Every row gives one point. To make a cloud, some directions were put in groups of two or more. Within a group, all points are equally far from the middle, so they leave a hole (a ring in 2 directions, a hollow ball in 3). The other directions are filled evenly. Then the cloud was stretched, turned, moved and blurred a little. Count the holes, and give their numbers of directions, smallest first.
(in the rows, 128 means zero)

Cloud (14 x 2):
[[ 91 111]
 [112  86]
 [129  87]
 [109  87]
 [129 151]
 [ 99 140]
 [106  88]
 [ 98 139]
 [117  85]
 [ 97  96]
 [150 133]
 [141  94]
 [117 151]
 [ 93 102]]
Holes: 1 (2)

Cloud (13 x 2):
[[141 157]
 [137 159]
 [159 143]
 [ 88 159]
 [124 163]
 [ 85 127]
 [168 115]
 [117 164]
 [126 163]
 [111 165]
 [158 144]
 [151 150]
 [103 164]]
Holes: 1 (2)

Cloud (20 x 3):
[[125 147  89]
 [127  84 176]
 [124 148  88]
 [101 146 145]
 [101 106 101]
 [140 157 150]
 [114  88 158]
 [ 93 116 150]
 [124 135  90]
 [137 115 113]
 [117 150  80]
 [ 89  99 117]
 [ 92  97 125]
 [175 146 159]
 [110 113 167]
 [125  97 183]
 [137 119 111]
 [ 83 109 135]
 [134  87 142]
 [122 170 103]]
Holes: 1 (2)

Cloud (19 x 3):
[[164  99 148]
 [ 96 105 106]
 [160 155 126]
 [155 101 143]
 [ 96 140 107]
 [ 81 113 123]
 [ 81 113 127]
 [ 97 110 154]
 [133  97  70]
 [105 120 110]
 [115 128 169]
 [132  89  81]
 [118  96 153]
 [124  94  97]
 [112 107 107]
 [118  65 104]
 [133 133 140]
 [123 124 173]
 [161 114  94]]
Holes: 0

Cloud (27 x 4):
[[164 100 109 122]
 [182 100 170 143]
 [188  96 118  94]
 [191 114 127 144]
 [130 119 142 131]
 [183  98 146 130]
 [100 125  92  71]
 [ 92 142 125 121]
 [107 111 114 116]
 [136 129 154 120]
 [ 80 108  99  96]
 [124 129  70 126]
 [131 171  95 114]
 [200 132 114 136]
 [109 146  54 104]
 [110 140  91 141]
 [ 88 125 117  94]
 [121 126 120 122]
 [155 125 112 126]
 [123 136 135 154]
 [117 137 112 104]
 [101 110  89 108]
 [161  91 122 151]
 [155 106 103 159]
 [106 115  87  94]
 [135 122 110  87]
 [ 97 136 137 131]]
Holes: 0

Cloud (29 x 4):
[[127 109 103 180]
 [100 145  93 123]
 [116  96  95 148]
 [114  95 103 138]
 [129 127  84 153]
 [130 106  96 169]
 [149 161 136 164]
 [179 151 140 121]
 [100 169 147 121]
 [152 127 110 165]
 [117  92 113 159]
 [160 103 109 149]
 [169 110 102 141]
 [158 155 132 157]
 [102 115 150 162]
 [170 136 126 146]
 [129 177 104 133]
 [181 142 115 127]
 [147 155 163 141]
 [129  89 110 134]
 [126 190 155 137]
 [107 192 153 135]
 [153 127  88 142]
 [156 170 101 113]
 [166 162 153 118]
 [141  97 133 138]
 [170 163 148 115]
 [161 178 137 120]
 [120 178 140 101]]
Holes: 1 (3)

Cloud (31 x 4):
[[104 119  89 106]
 [140  77 104 140]
 [ 72 109 117 102]
 [116  97 134 168]
 [136  87  77 123]
 [140 126 163 128]
 [113  92 151  95]
 [124 141 150 144]
 [159 112 147 151]
 [ 75 137 109 135]
 [110 126 123  81]
 [166 112 152 110]
 [ 87 117 117 166]
 [ 80 130 110 102]
 [104 129 118  85]
 [126 141 119 103]
 [120 129 176 142]
 [135  73 114 105]
 [115  88 165 134]
 [146 107 163 107]
 [133  90 150  94]
 [ 88 133 166  94]
 [ 82 139 113 107]
 [151 112 145 160]
 [144 103 135  75]
 [170 112 145 141]
 [144  99  77 142]
 [148 126 110 153]
 [170 107 151 111]
 [130 104  72 115]
 [ 87 102 143  90]]
Holes: 1 (3)

Cloud (55 x 6):
[[ 99 140 125  96  97  89]
 [124 117 100 135 109  74]
 [109 133 125  88 105 156]
 [112 103 138 115 175 160]
 [136  79 112 138 135  91]
 [ 94  80 128  90  82 122]
 [129 113 138 163 119 153]
 [119 123 122 123 188 142]
 [ 95 116 165  87  99 104]
 [137 151 129 115 163 120]
 [126  85 115  86  69 118]
 [ 95  98 130  86  71 104]
 [150 140 145 131 113 101]
 [147  74 152 106 103 150]
 [108 137 140 103 133  82]
 [112 145 128  88 108 146]
 [123 121 150  84 126 164]
 [ 93  88 118 146 115  99]
 [119 102 106  79  89 149]
 [149 106 149 109  97  91]
 [157  93 104  92  91 106]
 [141 133 117 109 181 130]
 [141 125 119 150 122  86]
 [125  68 145 145 127 115]
 [119  86  80 111 135  91]
 [128 143 114 120  72 116]
 [140  94 163  97 129 168]
 [135 146 162 114 118 114]
 [104 108 156  76 104  99]
 [ 94 102 106 106 146  76]
 [141  75 164 106  95 133]
 [ 91 128 106 145 143 126]
 [ 96  74 161 100 144 133]
 [ 92  97 102 127 133  80]
 [162 125 126  90 151 133]
 [135  76 112 129 121 155]
 [ 98 113 108 126 139 156]
 [143 111  87  81  89 130]
 [124 110  87  73 141 105]
 [135 132 103 152 120  92]
 [137 108  64  97 135 112]
 [143  90 148 133 156 167]
 [116  78 156 151 107 116]
 [ 90 107 186 134 134 127]
 [147 112 153 112 104  89]
 [152 105 135 113 103  84]
 [125 123  71 103 152 121]
 [119 106  94  67 116  97]
 [142 109 139 140 107 171]
 [106 142  91 135 132  96]
 [166 104 122  94 150 117]
 [ 89 130 106 135 141  89]
 [149 103  69 103 128 110]
 [115  78 137 154 117 106]
 [140 111 142 160 145 160]]
Holes: 3 (2, 2, 2)

Cloud (46 x 6):
[[149 132 130 165  63 175]
 [130 134 166 157 162 130]
 [156 134 126 138  96  77]
 [116 153  92 116 108 118]
 [147 100  91 120 144 126]
 [168 127 130 168 135 164]
 [190 118 151 186 131 113]
 [154 158 138 140  74  60]
 [176 121 112 160 152 147]
 [ 94 145 100 113 123 139]
 [162 151 137 146 152 120]
 [107 139 120 135 132 179]
 [123 132  89 157 168 115]
 [145  99 102 159  89 129]
 [166 135  89 182 124 106]
 [130 152 154 165 137 126]
 [133 158 164 166 138 116]
 [163 161 104 147 128 139]
 [150 148 122 170 112 126]
 [131 107 141 149 182 126]
 [123 129 106 163 158 127]
 [160 159 124 158  78 158]
 [115 164 137 126 138 163]
 [151 114 104 133  90 129]
 [137 159 138 137 157 133]
 [133 104 108 161  92 132]
 [161 100 166 177 134 105]
 [114 106 101 169 179 141]
 [171 130 126 152 157 115]
 [190 121 149 185 123 144]
 [143 156 143 172 119 116]
 [171  97  91 127 138 150]
 [173 118 122 129 114 138]
 [147 167 113 135 135 140]
 [162 135 155 129 118 130]
 [206 118 127 186 132 109]
 [140 159 157 169 122 120]
 [124 136 126 150 139 172]
 [200 126 155 171 108 144]
 [144 135 102 173 110 111]
 [184 110 149 167 108 109]
 [154 115 127 135  87 131]
 [115  99  89 139 115 135]
 [136 151  62 121 119 124]
 [141 159 125 152  82 118]
 [143 166 152 150 100 164]]
Holes: 1 (2)

Cloud (79 x 8):
[[124 175 138 147 119 111  90 121]
 [125 133  88 179 143 140 105 158]
 [141 104  87 111 118  98 154 124]
 [102 129 129 151 155  68 128 141]
 [126 155  92 173 171 153 118 121]
 [ 80 118 173 148 130 145 118 160]
 [122 150  79 135 139 172  86 124]
 [116 124  91 146 164 182 141 109]
 [149 162  94 132 175 171  97 114]
 [133 166  86 147 135 160  88 120]
 [ 64 131 115 129 145 150  94 130]
 [115 135  76 119 160 149 100 101]
 [ 82 134 148 107 118  50 135 167]
 [136 169 107 125 159 178  90 126]
 [150 123  96 149 165 172 139  85]
 [102 178 111 151 161 104 114 128]
 [ 93 106 153  88 161 181  95 126]
 [172 126  98 128 154 132 181 115]
 [ 90  73  94 128 144 135 151 149]
 [116 122 109 145 171 118 151 103]
 [ 94 126 126 132 134 140  97 182]
 [ 95  86  80 131 145 149 118 150]
 [144 131  89 151 181 161 150 113]
 [ 94 178 144 107 151  81 136 140]
 [ 80 161 135 126 105 117 109 125]
 [ 92  69 166  94 136 140 132 131]
 [139 170 107 116 141 138 118  84]
 [153  73 103 144 127 133 159 146]
 [113 151 138 143 124  65 105 139]
 [109 152 172 123 119 152 126 104]
 [104 109 124  89 172 125 129 153]
 [ 97  84 167 130 120 131 142 176]
 [129 152  97 112 144 100 163  97]
 [171 144  98 157 135 116 170 131]
 [100 148 158  95 144  98 175 120]
 [122 103  72 122 134 119 107 139]
 [ 86 106 144  87 105  69 147 138]
 [102 144 122 175 153 145 126 115]
 [120 123 123 118  95 131  98 129]
 [ 65 126 124  75 121 105 129 125]
 [118 147  83 149 125 135 100 157]
 [136 119 114 159  98  97 147 134]
 [ 86 119 151 141 146  87 126 178]
 [ 93 127 170 142 144 101 111 169]
 [110 151 175 120 139 137 158 134]
 [ 81 163 160 132 156 138  88 120]
 [113 168 114 151 125  99 161 138]
 [ 83 125 133 119  96  61 137 155]
 [111 119 124 136 121  59 187 143]
 [117 180 165 114 131 109 117 112]
 [102 143 167 122 164  97 115 146]
 [ 97 121  94 117 120 129  88 118]
 [127 131 156 117 120 186 118 104]
 [ 82 103 122 114 144 137  93 108]
 [ 91 129 104 145 118 125  79 130]
 [126 168 104 133 129 141 132  91]
 [144  91  97 119 169 179 122 111]
 [ 98 106 145 124 132 130  96 183]
 [129 109 155 115 157 148 137  91]
 [115 171 117 145 134  62 133 133]
 [ 72 146 148  90 122 150  93 159]
 [ 84 145 142 161 138 142  82 121]
 [ 97 147 136  85 127 171  99 145]
 [130 103 104 121 112 169 132 105]
 [136 111 102  87 149 130 185 134]
 [127 128 108 104 159 136 190 125]
 [118 158 121 105 128 173 127 139]
 [ 88 157 158 132 141  87 109 169]
 [123 138 151 133 138 177 146 141]
 [ 93 126 184 140 113 141 130 142]
 [ 95 134 161 104 114  92 110 178]
 [159 115 120 171 128 154 145 147]
 [ 77 100 133  99 106  73 171 158]
 [121 137 158 138 161 148 156 143]
 [ 82 141 131 137  99  99 145 153]
 [155 117 120  92 141 115 175 140]
 [131  91 105 118 131 115 167 100]
 [130 149 156 119 175 147 102 129]
 [118 149 176 138 111 131 128 121]]
Holes: 3 (2, 3, 3)

Cloud (88 x 8):
[[111  80 148 138 139 134 117 178]
 [165 173 163 141 114 140 110 123]
 [138 163 161 108 167 118 134 166]
 [ 87 127 138 114 147 157 135 128]
 [102 121 117 157 145  98 111 140]
 [146 159 137 101  79 125 157 165]
 [138 145 143 112  95 136 137  91]
 [153 103 157  88 150 142 131 126]
 [123 127 124  95 135 119 165 154]
 [110 163 103 114 117 126 121 143]
 [134 132 162 143 176 122 109  99]
 [141 153 166  71 146 162 134 133]
 [115 186 168 117 136 155 137 106]
 [107  78 132  84 130 130 157 159]
 [130 135 104 128 148 145 109 127]
 [140  72 164  84  93 124 153 189]
 [107 188 153 164 142 157 120  93]
 [125 114 159 139 146 105 152 120]
 [135  81 182  77  89 153 105 154]
 [122 147 189  89 128 165 156 161]
 [114 100 112 107  92 128 146 115]
 [ 98 122 171 126 166 157 139 122]
 [118 156 161 164 172 125  82 118]
 [173 172 133 132 113 111  97 130]
 [119 104 150 147 111 117 165 176]
 [110 114 122  87 127 123 156 169]
 [108 155 146  96 144 127 134 122]
 [113 136 179 150 133 135 128  95]
 [ 83 118 142  99 118 169 171 153]
 [100 140 130 151 165 171 123 131]
 [143 184 122 129 154  85 128 145]
 [106 164 115 112 120 126 174 131]
 [131 173 139 111 149 129 155 151]
 [149 150 157 160 121 133 123 135]
 [110 123 191 113 130 113 135 139]
 [149 102 181  78 105 105 125 174]
 [163 117 183 106 163 134  98 118]
 [132 125 149 104 144  91 138 158]
 [136 117 137 134 101 180 133 135]
 [132  78 158 140 162 153 111 166]
 [111 175 169 133 143  99 124 162]
 [148 178  93 151 137 118 118 119]
 [141 104 107  94 104 123 144 185]
 [156 104 197  90 179 148 110 144]
 [137 182 136 119  87 117 166 124]
 [101  72 117 117  62 143 169 169]
 [ 88 136  90 134 133 129 134 128]
 [149 213 159 123 129 141 137 115]
 [175 146 138  96 144 154 113 143]
 [141 111 170  81 111 119 110 117]
 [161 159 164 137 120 132  96  95]
 [131 208 113 153 135 135 113 131]
 [131 147 183 160 154 146 105 114]
 [144 130  97 132 138 157 139 136]
 [150 159 194 144 142 137 121 139]
 [108 154 127 143  76 116 187 135]
 [116 132 160 167 134 158 115 125]
 [120 119 107  87  84 136 136 145]
 [154 159 179  98 105 157 149 173]
 [132 117 187  90  89 147 155 191]
 [104 125 109 108  79 148 200 144]
 [123 120 158 124  91 159 116 166]
 [130 111 181 131 151 120 148 143]
 [138 104 157  97 134 107 101 180]
 [127 116 153 148 117 185 139 141]
 [126 106 166 137 113 147 172 137]
 [120 135 138 112 153 102 152 135]
 [126 115 109 130 111 145 147  94]
 [134 182 185 143 165 111 123 151]
 [131 101 206  85 159 139 136 166]
 [ 98 156 156 121 126 173 137 114]
 [126 130 165 163 169 123 140 148]
 [102 141 131 147 162 143 108 152]
 [103 156 112 138 109 168 161  96]
 [130 157 139  88 107 169 114 115]
 [121 183  76 160 133 104 141 140]
 [116 169 133  93 120 135 146 115]
 [149 153 141 112 119 175 153 138]
 [146 155 109 106 112 113 153 163]
 [144 159 188 129 128 170 121 121]
 [132 142 168 106 158 121  83 176]
 [146 189 144 113 162 106 132 138]
 [ 87 164 152 128 132 123 158 139]
 [106 187 157 131  95 125 112 138]
 [ 98 195 136 119 102 119 147 132]
 [130 167 131  94 100 139 128  96]
 [132  90 162  91 116 104 131 176]
 [118 122 188 130 127 136 158 139]]
Holes: 2 (3, 3)

Cloud (75 x 8):
[[163 132 159 101 170 125 166 104]
 [156 106  92 133 128 183 112 121]
 [139 164 128 173 131 109  95 124]
 [157 124  96 128 144  91  75 111]
 [132 173 123 109 159  87 133 131]
 [144 117  64 121 100 115 116 103]
 [136  84 141 149 166 176 153 138]
 [161  74 137 157 116  92 141 121]
 [152 107  80 111  88 125 163 120]
 [104 113 157 102 117 100 149  85]
 [123 178 132 140 116 156 160 114]
 [129 120  67 134 150 154 147 132]
 [139 172 106 132 159 126 133  98]
 [102 147 140 129 173 161 151 143]
 [190 130 135 146 112 117 125 102]
 [171 157 137 123 161 186 141 139]
 [147 130 165 126  85 147 170 110]
 [105 157 155 163 136 144 120 119]
 [155 101 131 144  85 107 125 161]
 [176 145 177 134 119  96 139 105]
 [149 101 141 132 115 124  94 153]
 [138  93  94 154 115  79 129 123]
 [117 125 151 149  94  79 126 151]
 [111 101 172 149 111 127 110 148]
 [152  83 144 178 169 114 135 129]
 [170 129 142 121 119 123 144  87]
 [ 77 152 165 129 134  85 150 118]
 [ 80 159  78 105 129 142 131 144]
 [127 143 102 139 124 172 179 131]
 [151 161  78  83 112 144 144 109]
 [153 169 182 150 128 168 139 150]
 [151 150 142  95 172 141 132 125]
 [145 167 119 106 112 151 103 102]
 [151  90  88 130 103 152 127 133]
 [ 97 150 147 134 158  96 128  94]
 [ 83 127 103 150  82  95 157 141]
 [139  92 124 131 124 169 124 154]
 [ 90 142 163 121 103 146 142 127]
 [144 156 111 124 109  97 101 147]
 [172 147  91 111  87 131 145 102]
 [106 101 176 174 136 110 129 145]
 [101 185 112 135 125 150 145 108]
 [ 99 167 116 138 122  71 127  99]
 [146 118 166 154  96  96  99 145]
 [156 194 117 109 130 106 119 127]
 [115  90 116 150 102  89 172 135]
 [114  88 122 152 130 137 141 104]
 [140 147 105 144  95  99 155  99]
 [123  75 155 155 128 109 147 120]
 [114 172 133 171 124 124  86 145]
 [ 80  82 107 155 153 119 138 129]
 [131 122 121 127  85 159 172 113]
 [159  96 102 152 115 108 163 115]
 [134 152 132 106  93 140 167  83]
 [ 83 149 165 141 118  86 126 125]
 [127  90 100 137 161 179 133 118]
 [157  82 112 116 108 112 130 123]
 [153 162 114 163 124  87 101 143]
 [ 78 145 133 148 158 112 144 144]
 [167  93 149 147  88 149 137 123]
 [ 92 115  50 142 155 126 122 112]
 [173 123 188 139 150 111 152 109]
 [115 158 120 139 105  59 118 130]
 [100 121 121 162  77 126 143 133]
 [117 166 132 156  77  95 134 143]
 [100 140 119 126 172  98 138  92]
 [105 103  51 111 148 137 126 116]
 [157 182 138  79 107 118 136  98]
 [149 204 148 114  96  90 142 111]
 [127 175 113 120 142  87  92 129]
 [184 160 135 109  92 108 132 103]
 [196 116 180 152 132 110 130 111]
 [163 107 106 122 143 184 118 130]
 [126 138 146 134 110  57 131 111]
 [160  85 153 129 116 132 121 150]]
Holes: 1 (6)

Cloud (98 x 9):
[[ 98 129 115 161 121 142 105 132  79]
 [136 125  70 110 124 114 100 112 153]
 [173 151 113 115 105  92 121 120 132]
 [ 84 122 137 128 118 156 137  80 114]
 [114 130 119 126 135 128  92 197 133]
 [108 123 123 115 125 159 136  71 158]
 [132 147 132 115 148 179 161 107 150]
 [157 161 128 130 144 165 136 118 101]
 [148 109 124 114 157 113 106  70 125]
 [114 107 138  90 115 156 125 123 184]
 [153 154 103 125 162 114 121  84 133]
 [126 121  71 137 124  95 127  84  73]
 [109  80 112 125 126 120 151  73 127]
 [151 168 132 131 113 109 155 139 158]
 [142 180  97 136 125 109 147 121 103]
 [193 136  92 135 141 120 105  99 130]
 [145 105 151 119 172 101 131 150 141]
 [152 154 113 118  96 131 102  87 106]
 [106  85 120 124 175 108 130 155  82]
 [130 100 124 112 149 150 182  76  84]
 [ 85  75 134 120 152 116 121 176 115]
 [108 137 138 100 132 127 110 107 169]
 [169 131 110 135 129 140 131  59  98]
 [ 93  87 107 101 126 102 162 123 137]
 [ 83 151 152 126 119 131 166 131 154]
 [153  88 103  98 129 129 136 152 157]
 [165 143  93 161 132 107 125 122 114]
 [152 118 113 149 165  97 101 125  73]
 [112 145 150 129 149 153  98 142  97]
 [114  85  96 123 157 169 121  95 113]
 [ 99 124 122 106 104 132 186 122 157]
 [153 115 144 107 116 129 111 144 132]
 [ 65 112 140 122 165 159 182 127 119]
 [144  74  76 132 141 122 100  94  89]
 [142 178 131 119 105 142 163 126 150]
 [129 121 165 129 165 132 127 128  92]
 [172  98  92 118 160  92 100  90  93]
 [126  73  93 129 122 117 136 129  79]
 [130 103  88 137 131 113  82  91  94]
 [125  95 106 133 152 169 128 153  99]
 [151 114 106  91 169 114 140 130 113]
 [130 153 122 132  99 140 162  86  98]
 [174 132  83 105 148  98  92 108 122]
 [ 95  93 162 117 154 179 158 116 137]
 [117 137 104 122 169 139 174 112  86]
 [ 81 110 109 115  97 150 109 102 103]
 [ 76 113 138 117 148 106 132 148 122]
 [ 86 124 147 127 118 142  96 163 112]
 [ 75 109 159 128 147 161 128 160 171]
 [ 96 161  99 120 131 125 156 120  85]
 [ 90 115  97 117 165 117 143  84 107]
 [117 152  94 101 130 111 165  87  99]
 [128  97 101 106 176 140 149  70  72]
 [134 100  90 139 116 133 113  97 145]
 [125 110 131  90 120 162 143  81 165]
 [148 123  97 114 136 126 136  36  82]
 [134 144 126 128  94 124 135 122  89]
 [161 106  65 120 125 116  96  92  89]
 [127 103 150 104 144 148 127 156 108]
 [155  75 103 141 180 142 128 117  94]
 [125 101  91 146 135 107  97 132  54]
 [130  99  85 127 150 126 102  84 136]
 [121  95  75 128 130 133 102 138  75]
 [122 129 105 160 136 101 129 100  81]
 [135 140 166 105 130 140 166 118 155]
 [102  60 128  92 148 155 149 117 120]
 [113 120  77 136 134 119 169  83 111]
 [ 87 119 135 126 121 135 193 107 131]
 [127 145 116 124  82 131 153 107 134]
 [195 134 134 120 142 133 148  92 138]
 [132  77 130 109 176 128 116  90  90]
 [159  67 132 122 165 137 137  99 137]
 [138 121  92 110 148  98 117 162 110]
 [ 89 146 133 118 113 118 139 170 177]
 [111  66 131 122 179 157 109 158 136]
 [ 91  86 138 150 140 157 127 117 122]
 [107 124 149 117 124 169 162 169 169]
 [128 136 142 113 154 161 175 110  89]
 [ 57  88 109 128 124 130 125 172 143]
 [ 99 101 146 129 137 161 169  82 111]
 [180  98  92 143 167 123 109 119 113]
 [121  67 104 125 131 142 115  88  82]
 [ 72 150 114 110 131 140 120 149 115]
 [163 125 109 145 125 148 141  88  84]
 [144  83 136 110 155 164 148 107  99]
 [176 135  84 140 156 118 142  82 107]
 [ 95 131 133 141 144 149 101 192 120]
 [112 127 154 113 106 140 135 107 157]
 [135  70 110 147 180 139 147 117  82]
 [103 149 118  90 109 140 110  93 138]
 [107 135 146 112 172 151 113 125 100]
 [130  67 136 135 167 144 131 141  78]
 [177 121 112 132 156  93 124 165 128]
 [157 139  70 138 109  97 110 107  91]
 [150 156 137 121 129 131 160 163 177]
 [131 100 108 113 143 140 105  80 158]
 [124  90 105 131 136 120 171  86  67]
 [ 66  70 113 123 141 144 128 154  83]]
Holes: 1 (9)
